Each row is a point. Examples show where two turns around zero, p and q, send a point. Where does a point land after both, in the order given? Backwards means that the second turn is done in reverse. Each puzzle has new turns, and all numbers are rounded.

Turn p:
[-0.03 -0.74 -0.02] -> [ 0.46 -0.52  0.26]
[-0.16  0.36  0.01] -> [-0.19  0.35  0.02]
[-0.13  0.37  0.39] -> [ 0.08  0.51 -0.20]
[-0.30 -0.34 -0.17] -> [ 0.15 -0.16  0.43]
[ 0.62  0.35 -0.21] -> [-0.51 -0.18 -0.51]
Turn q:
[-0.31 -0.28 -0.31] -> [-0.27  0.11 -0.43]
[ 0.58 -0.14  0.13] -> [0.49 0.31 0.19]
[-0.29  0.07 -0.44] -> [-0.50  0.12 -0.13]
[0.02 0.35 0.62] -> [ 0.29 -0.54  0.37]
Where do these land?
q, then p: [-0.18  0.79  0.05] -> [0.77 0.22 0.16]
q, then p: [ 0.13 -0.20  0.46] -> [-0.02 -0.42 -0.30]
q, then p: [-0.21 -0.10 -0.15] -> [-0.12  0.01  0.25]
q, then p: [ 0.26 -0.50 -0.36] -> [-0.63  0.19 -0.11]

Turn p:
[-0.30 -0.52 -0.49 -0.73 -0.26 -0.60] -> [-0.39 -0.20 -1.05  0.01  0.04  0.51]
[ 0.19 -0.08 -0.24  0.49  0.28  0.07] -> [ 0.23  0.22  0.07  0.45  0.06 -0.33]
[ 0.27 -0.20  0.67  0.18  0.00  0.07] -> [ 0.25  0.30  0.39 -0.29  0.44  0.14]
[-0.28  0.44 -0.39 -0.32 -0.46  0.45] -> [ 0.05 -0.63  0.02 -0.08 -0.72  0.13]
[ 0.07  0.60 -0.24 -0.13 -0.18 -0.42] -> [-0.41 -0.62 -0.04  0.01  0.08 -0.30]
[ 0.02 -0.18  0.52  0.43 -0.03  0.30] -> [0.29 0.35 0.55 0.00 0.15 0.21]
[ 0.25 -0.46  0.21 -0.30  0.22 -0.02] -> [ 0.20  0.37 -0.33 -0.33  0.24  0.07]
[-0.22  0.40 -0.04  0.38  0.44  0.15] -> [-0.21  0.22  0.39  0.23 -0.29 -0.43]
Turn q:
[ 0.30  0.42  0.39 -0.16 -0.06  0.35] -> [-0.41  0.25  0.00 -0.33 -0.16 -0.46]
[-0.06 -0.02 -0.36 -0.13 -0.37 -0.41] -> [ 0.00 -0.08  0.07 -0.09  0.50  0.43]
[-0.35 -0.26  0.08 -0.06  0.37  0.22] -> [ 0.34  0.23 -0.16  0.27 -0.35  0.00]
[-0.57  0.10 -0.93 -0.30  0.37  0.22] -> [-0.18  0.32 -0.56  0.52 -0.16  0.85]
[ 0.31 -0.31  0.46  0.07 -0.39  0.18] -> [ 0.28 -0.18  0.00 -0.55  0.01 -0.43]
[-0.11  0.23 -0.72  0.67 -0.41 -0.56] -> [-0.28 -0.73  0.41  0.06  0.25  0.82]
[ 0.27  0.12  0.79 -0.10 -0.08 -0.08] -> [ 0.03  0.20  0.38 -0.28  0.07 -0.68]
[-0.15  0.25  0.28  0.11  0.21  0.08] -> [-0.10  0.17  0.25  0.10 -0.30 -0.15]
[ 0.36 -0.54  0.01 -0.10  0.37 -0.01] -> [ 0.33 -0.19 -0.39  0.30  0.15 -0.40]
Where do these land?
q, then p: [ 0.30  0.00 -0.01 -0.62 -0.09 -0.12] -> [-0.38  0.11 -0.18  0.04 -0.18 -0.52]
q, then p: [-0.31  0.45 -0.47  0.22  0.61 -0.36] -> [ 0.14  0.28  0.79  0.49 -0.20  0.25]
p, then q: [-0.09 -0.10  0.35  0.07 -0.45 -0.20] -> [ 0.16  0.19 -0.26  0.06 -0.44 -0.25]
q, then p: [ 0.41  0.10 -0.06 -0.51  0.06  0.27] -> [-0.47 -0.14 -0.30  0.26 -0.25 -0.25]
q, then p: [-0.05 -0.18 -0.45  0.21  0.30  0.50] -> [ 0.37 -0.30 -0.16  0.51 -0.19  0.26]
q, then p: [ 0.09  0.06  0.02 -0.07 -0.68  0.17] -> [-0.07  0.02 -0.40 -0.51 -0.29  0.04]
q, then p backwards: [-0.49 -0.76  0.07  0.45  0.13  0.25] -> [ 0.17 -0.18 -0.44 -0.03 -0.40  0.83]
p, then q: [ 0.15  0.02 -0.05  0.54 -0.17 -0.81] -> [ 0.29 -0.21  0.21  0.74 -0.54 -0.04]
q, then p: [-0.02  0.42  0.61 -0.28  0.31  0.31] -> [-0.65 -0.54  0.26 -0.03  0.17  0.03]

Turn p:
[-0.42 -0.49 -0.74  0.22  0.47  0.13 -0.63 -0.02  0.47] -> [ 0.46  0.15 -0.12 -0.47  0.09 -0.77  0.68  0.58  0.00]
[ 0.03 -0.04 -0.23 -0.13 -0.03 -0.36  0.55 -0.04 -0.15] -> [ 0.15 -0.25 -0.01 -0.05  0.03  0.50  0.22 -0.27  0.27]
[ 0.08 -0.52 -0.08  0.48 -0.47  0.11  0.62  0.36 -0.18] -> [-0.39  0.03  0.38 -0.52 -0.15  0.75  0.12  0.31  0.14]
[-0.14  0.05  0.20 -0.15  0.38  0.37 -0.62 -0.23 -0.51] -> [-0.27 -0.07 -0.41 -0.02 -0.02 -0.59 -0.01 -0.22 -0.66]
[ 0.38  0.68 -0.22  0.21  0.01 -0.10  0.37 -0.22  0.54] -> [ 0.47  0.09  0.69  0.63 -0.04  0.11  0.10 -0.16  0.19]
[ 0.23  0.95 -0.34 -0.50  0.10  0.28 -0.63 -0.23  0.21] -> [ 0.24 -0.32 -0.05  1.08 -0.09 -0.71  0.04  0.07 -0.21]
[ 0.01  0.19 -0.01  0.25  0.14 -0.39 -0.49 -0.14 -0.22] -> [-0.14 -0.04  0.04 -0.07 -0.15 -0.58  0.04 -0.39  0.19]
[ 0.46 -0.13  0.42 -0.32  0.24  0.29 -0.13 -0.10 -0.10] -> [-0.01 -0.24  0.01  0.00  0.33 -0.08 -0.49 -0.07 -0.51]
[-0.44 -0.06  0.48 -0.03  0.07  0.17  0.21  0.19 -0.16] -> [-0.09  0.39 -0.39 -0.16 -0.19  0.30 -0.23 -0.07 -0.23]
[-0.18 -0.41  0.14  0.06 -0.51  0.12  0.15 -0.30  0.12] -> [-0.39  0.33 -0.02 -0.07  0.46  0.28  0.10  0.21  0.13]
[-0.02 -0.22  0.38 -0.09 -0.41 -0.61  0.61  0.72 -0.03] -> [-0.04 -0.06 -0.13 -0.34 -0.27  0.79 -0.57  0.00  0.69]
Turn q:
[-0.89 -0.41  0.04 -0.04  0.05  0.47  0.01 -0.26  0.43] -> [-0.51  0.03  0.39 -0.32 -0.11  0.59  0.64  0.12  0.38]
[-0.08 -0.36  0.12  0.47 -0.15 -0.08  0.25  0.26  0.15] -> [-0.33  0.15  0.01 -0.54 -0.22 -0.22 -0.04 -0.12 -0.11]
[ 0.36 -0.23 -0.44  0.20 -0.37 -0.66  0.27 -0.58 -0.03] -> [-0.68 -0.33 -0.24  0.36  0.26 -0.57 -0.21 -0.46 -0.03]
[ 0.74  0.01  0.53  0.11  0.81 -0.21  0.27  0.69  0.14] -> [ 0.89  0.29 -0.29 -0.55  0.06 -0.25  0.08 -0.48 -0.73]
[-0.54 -0.04  0.01 -0.71 -0.36 -0.30  0.04  0.13  0.18] -> [-0.03 -0.75  0.51 -0.17  0.09  0.35 -0.18  0.03  0.23]
[-0.37  0.31  0.05  0.25  0.12  0.06 -0.05  0.34  0.16] -> [ 0.11  0.28  0.47 -0.09 -0.33  0.09 -0.01  0.07 -0.13]
[ 0.42 -0.22 -0.55 -0.05  0.38  0.26  0.43 -0.16 -0.36] -> [-0.02 -0.18 -0.48  0.25  0.14 -0.46  0.59  0.26 -0.33]
[-0.04  0.78 -0.24 -0.27  0.27  0.07 -0.44 -0.58 -0.23] -> [0.27 0.17 0.19 1.04 0.27 0.28 0.02 0.13 0.09]
[ 0.12  0.26  0.26  0.21 -0.10  0.39 -0.48  0.14 -1.01] -> [ 0.20  0.53 -0.41  0.21  0.07  0.16 -0.54  0.87 -0.11]
[ 0.49 -0.08  0.31  0.07 -0.40  0.15  0.38  0.01  0.15] -> [ 0.13  0.06 -0.23 -0.38  0.15 -0.52 -0.10 -0.12  0.40]
[ 0.21  0.13 -0.06 -0.06  0.18  0.14 -0.37  0.37  0.17] -> [ 0.44  0.05 -0.13  0.07 -0.41  0.16 -0.01 -0.08 -0.05]
[-0.42 -0.16 -0.04 -0.18 -0.43 -0.28 -0.31 -0.35  0.26] -> [-0.48 -0.29  0.22  0.11  0.01  0.40 -0.23 -0.22  0.39]
Where do these land?
p, then q: [-0.47  0.12 -0.22 -0.16 -0.09 -0.33  0.46 -0.21 -0.19] -> [-0.16  0.05  0.09  0.16 -0.03 -0.44  0.59  0.01  0.33]
q, then p: [-0.08  0.43  0.33  0.30  0.12  0.33  0.01 -0.11  0.19] -> [ 0.19  0.14  0.25  0.50 -0.16  0.03 -0.33 -0.23 -0.01]
p, then q backwards: [-0.37  0.00 -1.52  0.03 -0.05  0.04  0.13 -0.13  0.09] -> [-0.13 -0.10 -0.63 -0.58  0.51  1.08  0.44 -0.10  0.30]
p, then q: [ 1.52 -0.05  0.12  0.12  0.20  0.16 -0.04  0.90 -0.21] -> [-0.10 -0.07 -0.92 -0.82  0.09  1.07 -0.71  0.11  0.26]
p, then q: [-0.35  0.16  0.22 -0.20  0.31 -0.30 -0.12 -0.29  0.29] -> [ 0.06  0.08 -0.06  0.59  0.02 -0.27  0.05 -0.39 -0.11]
p, then q: [-0.24 -0.27  0.11 -0.13 -0.23  0.04 -0.20  0.60 -0.07] -> [ 0.07 -0.45  0.12  0.01 -0.56  0.17 -0.12  0.15  0.09]
q, then p backwards: [ 0.00  0.09  0.36 -0.27  0.37  0.30 -0.12 -0.38 -0.26] -> [-0.22 -0.23 -0.08 -0.29 -0.13  0.10  0.38 -0.34  0.43]
p, then q backwards: [-0.23  0.01  0.36 -0.16 -0.35  0.19  0.11 -0.41  0.53] -> [ 0.03  0.33  0.34  0.19  0.15  0.11 -0.20 -0.57 -0.42]
p, then q: [ 0.31  0.15 -0.05  0.11 -0.24 -0.17 -0.27 -0.05 -0.20] -> [-0.34  0.04  0.15 -0.24  0.07  0.27 -0.08 -0.23  0.01]
q, then p backwards: [-0.10 -0.65  0.29  0.35 -0.02 -0.25  0.05  0.08 -0.15] -> [-0.16 -0.52  0.42  0.10 -0.01  0.13 -0.05  0.03 -0.48]
